Each row of a before or after table is a point. One or more steps were done to the points. Then noise was added and the rows were shuffled. The steps act on how far a point lies along the listed directions, d1 being the first. Name the steps. A step turns or swaps two directions, mirrors them in a line or flattens them onto one, adds a multiple of one to another, or multiplies one. Angles are multiples of 10 degrees, from the lower direction toward the higher: turns from -170 to 170, lines from 10 to 170 but not 90. Use the fewest steps. Two steps may share a direction if one is a turn and the other turns, adds or multiplies; they go together, in the order done. Otherwise the lowest direction goes first.

Directions:
(1): [-0.32  0.19  0.36]
(2): [ 0.37 -0.06  0.35]
(3): [ 0.17  0.47 -0.10]
Before (9 x 3):
[[ 0.16 -0.04 -0.22]
 [-0.04 -0.30 -0.14]
 [-0.65 -0.21 -0.58]
 [ 0.21  0.07 -0.33]
 [ 0.07 -0.37 -0.01]
 [ 0.54  0.23 -0.29]
 [-0.42 -0.01  0.17]
 [-0.33 -0.12  0.30]
 [ 0.16 -0.27  0.06]]
After, 9 rows:
[[ 0.06 -0.26 -0.02]
 [-0.69 -0.21 -0.64]
 [ 0.05 -0.02 -0.35]
 [-0.03 -0.36 -0.11]
 [-0.15 -0.14  0.50]
 [ 0.31  0.25 -0.51]
 [-0.21 -0.03  0.34]
 [-0.14 -0.27 -0.23]
 [ 0.04  0.07 -0.49]]
Steps: add 0.7 times d1 to d2

Directions:
(1): [-0.02 -0.19  0.07 -0.07  0.30  0.75 -0.09 -0.05]
(2): [-0.54  0.08  0.35 -0.09  0.09 -0.08 -0.33  0.39]
(3): [-0.43  0.15 -0.24 -0.23 -0.50  0.25  0.26 -0.09]
(4): [ 0.05 -0.38 -0.01 -0.40  0.15 -0.11  0.46  0.39]
(5): [-0.08  0.57  0.11  0.02  0.42  0.02  0.43 -0.06]
(6): [ 0.24  0.29 -0.13 -0.65  0.06 -0.03 -0.33 -0.05]
Before, 11 rows:
[[-0.15  0.39 -0.05 -0.26  0.20  0.11 -0.29 -0.10]
 [-0.51  0.28 -0.04  0.56 -0.76  0.08 -0.35 -0.07]
 [ 0.24  0.08 -0.42 -0.25 -0.03  0.16  0.31 -0.20]
 [-0.53 -0.28  0.05  0.19 -0.58 -0.11 -0.03  0.13]
 [ 0.40  0.02 -0.46 -0.35  0.04  0.53  0.16 -0.12]
 [-0.14  0.42 -0.14 -0.14 -0.22 -0.53  0.04 -0.14]
 [-0.04  0.34 -0.26 -0.22 -0.03  0.19  0.44 -0.09]
 [ 0.19  0.57 -0.30 -0.07  0.07 -0.38 -0.12 -0.07]
 [-0.35 -0.31  0.07  0.38 -0.53 -0.13 -0.28  0.00]
 [-0.62 -0.03 -0.05 -0.11 -0.69  0.20 -0.55  0.03]
 [ 0.06  0.02 -0.09 -0.19  0.27  0.23  0.36 -0.21]]
After (11 x 8):
[[-0.02  0.61  0.23 -0.34  0.40 -0.31 -0.03  0.06]
 [-0.18  0.12 -0.36 -0.04 -0.28  0.20  0.46 -0.08]
 [ 0.08 -0.06 -0.32  0.10 -0.03  0.18  0.54 -0.16]
 [-0.12  1.11  0.08  0.10  0.07 -0.09 -0.33 -0.13]
 [ 0.13  0.55  0.24 -0.14  0.34 -0.34 -0.29 -0.04]
 [-0.35  0.75  0.38  0.27  0.51 -0.04 -0.04  0.01]
 [-0.45 -0.08  0.01  0.33 -0.11  0.19 -0.07 -0.06]
 [ 0.18 -0.17 -0.30  0.33  0.14  0.54  0.54 -0.10]
 [-0.15 -0.03 -0.30  0.49 -0.41 -0.28  0.05  0.01]
 [-0.29  0.21 -0.11  0.26 -0.35 -0.49  0.22 -0.13]
 [-0.03 -0.24 -0.20 -0.14 -0.09  0.28  0.29 -0.18]]
Steps: mirror d3 and d5 in the line at 30 degrees; multiply d6 by -1

Directions:
(1): [ 0.31  0.27  0.01  0.44 -0.02 -0.15 -0.04 -0.70  0.15 -0.39  0.01  0.11]
(2): [-0.24 -0.19 -0.55  0.18 -0.43  0.26 -0.04 -0.33 -0.45  0.21  0.12 -0.07]
(3): [ 0.00  0.34 -0.04  0.00  0.30 -0.34  0.18 -0.21 -0.30  0.55 -0.52 -0.09]
(4): [-0.39 -0.09  0.48  0.30 -0.11 -0.11  0.33  0.09 -0.48 -0.41 -0.14 -0.13]
Before, 11 rows:
[[-0.58 -0.60  0.12 -0.16 -0.56  0.28 -0.11  0.78 -0.26 -0.03  0.39 -0.10]
 [-0.30 -0.08  0.05  0.55 -0.13  0.13  0.31 -0.05 -0.65 -0.01 -0.03 -0.02]
 [-0.32 -0.51 -0.05 -0.24 -0.20  0.29 -0.02  0.57  0.06 -0.23  0.63 -0.01]
 [-0.26 -0.01 -0.09  0.41 -0.13 -0.05  0.03 -0.51 -0.39 -0.02 -0.35 -0.09]
 [ 0.17  0.23  0.54  0.10  0.23 -0.24 -0.01  0.12  0.24 -0.37  0.06  0.10]
 [-0.04 -0.14  0.17 -0.26  0.15 -0.03 -0.22  0.68  0.06 -0.13 -0.25  0.07]
 [ 0.31  0.06 -0.04 -0.29  0.50 -0.30 -0.01 -0.22  0.24  0.23 -0.32  0.11]
 [-0.44 -0.41  0.08  0.54 -0.60  0.28  0.10 -0.08 -0.44 -0.57  0.22 -0.24]
 [ 0.29  0.32  0.11 -0.24  0.59 -0.35  0.05  0.19  0.46  0.34  0.04  0.03]
 [ 0.17 -0.15 -0.14 -0.61  0.28  0.22 -0.06  0.40  0.48  0.19  0.28  0.07]
 [-0.06  0.28  0.30  0.13  0.28 -0.21  0.24 -0.11 -0.02 -0.12 -0.05 -0.07]]
After, 11 rows:
[[ 0.25 -0.23 -0.59 -0.25 -0.42  0.32 -0.63  0.06  0.58  0.24  0.62  0.19]
 [ 0.22  0.25  0.50  0.11  0.24 -0.22 -0.04  0.09  0.29 -0.36  0.07  0.11]
 [ 0.08  0.35  0.18  0.13  0.31 -0.21  0.16 -0.23  0.13 -0.07 -0.02 -0.02]
 [-0.09  0.15  0.43 -0.19  0.52 -0.37  0.29  0.51  0.07  0.21 -0.04 -0.10]
 [-0.11  0.05 -0.22  0.40 -0.11 -0.03 -0.06 -0.65 -0.22  0.05 -0.32 -0.02]
 [ 0.06 -0.34 -0.37 -0.26 -0.14  0.30 -0.26  0.23  0.45 -0.10  0.73  0.12]
 [ 0.27  0.00 -0.09 -0.27  0.21 -0.02 -0.40  0.41  0.38 -0.03 -0.16  0.17]
 [ 0.23 -0.11 -0.49  0.49 -0.48  0.30 -0.32 -0.67  0.24 -0.35  0.40  0.00]
 [-0.12 -0.27  0.10 -0.59  0.22  0.21  0.12  0.66  0.17  0.10  0.19 -0.04]
 [-0.12 -0.12  0.34 -0.25  0.41 -0.33  0.24  0.15 -0.19  0.10 -0.43 -0.04]
 [ 0.27  0.18 -0.44  0.50 -0.02  0.15 -0.05 -0.56 -0.09  0.18  0.13  0.19]]
Steps: mirror d1 and d4 in the line at 30 degrees

Directions:
(1): [ 0.53 -0.18  0.29 -0.13 -0.53 -0.06 -0.32 -0.47  0.17  0.33 -0.24  0.02
  0.14 -0.31  0.23  0.11 -0.17 -0.48  0.29  0.12]
(2): [-0.27  0.02  0.00 -0.67 -0.37 -0.53  0.00 -0.04 -0.13 -0.12 -0.13 -0.13
 -0.50 -0.30 -0.09  0.36  0.26  0.16 -0.37  0.22]
Before (8 x 20):
[[ 0.60 -0.31  0.35  0.03 -0.07  0.03 -0.27 -0.54  0.04  0.34 -0.25 -0.06
   0.39 -0.22  0.32  0.36 -0.33 -0.34  0.33  0.15]
 [ 0.37 -0.07  0.36 -0.16 -0.41 -0.02 -0.38 -0.18  0.24  0.30 -0.03  0.02
   0.09 -0.18  0.13  0.16 -0.18 -0.35  0.17 -0.09]
 [-0.37  0.09  0.06 -0.22 -0.03 -0.16  0.15  0.20  0.04 -0.01  0.19 -0.18
  -0.22 -0.06 -0.08  0.13  0.21  0.16 -0.08  0.07]
 [-0.78  0.19 -0.27 -0.49 -0.06 -0.81  0.41  0.28 -0.15 -0.51  0.06 -0.16
  -1.04 -0.29 -0.27  0.27  0.41  0.63 -0.83  0.11]
 [-0.22  0.04 -0.06 -0.59 -0.10 -0.34  0.09  0.08 -0.19 -0.12 -0.20 -0.04
  -0.50  0.00 -0.24  0.14  0.25  0.05 -0.35  0.13]
 [ 0.51 -0.15  0.06  0.39  0.04  0.34 -0.01 -0.02 -0.07  0.15 -0.13  0.29
   0.31  0.15  0.08 -0.02 -0.17 -0.24  0.38 -0.13]
 [ 0.05 -0.03  0.23 -0.07 -0.08 -0.01 -0.08 -0.11  0.20 -0.08  0.06  0.03
   0.05 -0.15  0.12  0.00 -0.18 -0.13  0.12  0.07]
 [-0.70  0.14 -0.25 -0.65 -0.02 -0.68  0.26  0.20 -0.25 -0.23 -0.09 -0.15
  -0.88 -0.06 -0.20  0.26  0.27  0.48 -0.66  0.25]]
After:
[[ 0.87 -0.28  0.44  0.00 -0.93 -0.31 -0.36 -0.81  0.42  0.45 -0.39  0.05
  -0.08 -0.69  0.40  0.09 -0.34 -0.75  0.34  0.12]
 [ 0.51 -0.17  0.21 -0.10 -0.25  0.12 -0.19 -0.32  0.08  0.29 -0.31  0.10
   0.10 -0.01  0.06 -0.09 -0.16 -0.54  0.25  0.02]
 [-0.20  0.04 -0.24  0.10  0.33  0.06  0.31  0.42 -0.32 -0.28  0.03  0.19
  -0.14  0.27 -0.19  0.11  0.17  0.35 -0.16 -0.10]
 [ 0.10 -0.05  0.27 -0.10 -0.31 -0.04 -0.08 -0.13  0.19  0.27  0.05 -0.13
   0.02 -0.19  0.11  0.10  0.00 -0.22  0.26  0.08]
 [ 0.71 -0.25  0.33 -0.11 -0.65 -0.15 -0.39 -0.69  0.25  0.58 -0.42  0.04
   0.01 -0.35  0.37  0.02 -0.40 -0.67  0.38  0.24]
 [-0.03  0.11  0.05  0.39  0.38  0.36 -0.03  0.36  0.13  0.01  0.31  0.08
   0.23  0.32 -0.06 -0.17 -0.17  0.07  0.08 -0.35]
 [-0.13  0.04  0.11  0.10  0.19  0.12  0.04  0.10  0.17 -0.19  0.18  0.04
   0.08  0.04  0.04 -0.10 -0.16  0.04  0.07 -0.03]
 [-0.13 -0.03 -0.10  0.53  0.91  0.34  0.24  0.21 -0.17 -0.13  0.18 -0.04
   0.39  0.39  0.00  0.05 -0.17  0.34  0.04 -0.13]]
Steps: turn d1 and d2 by -120 degrees
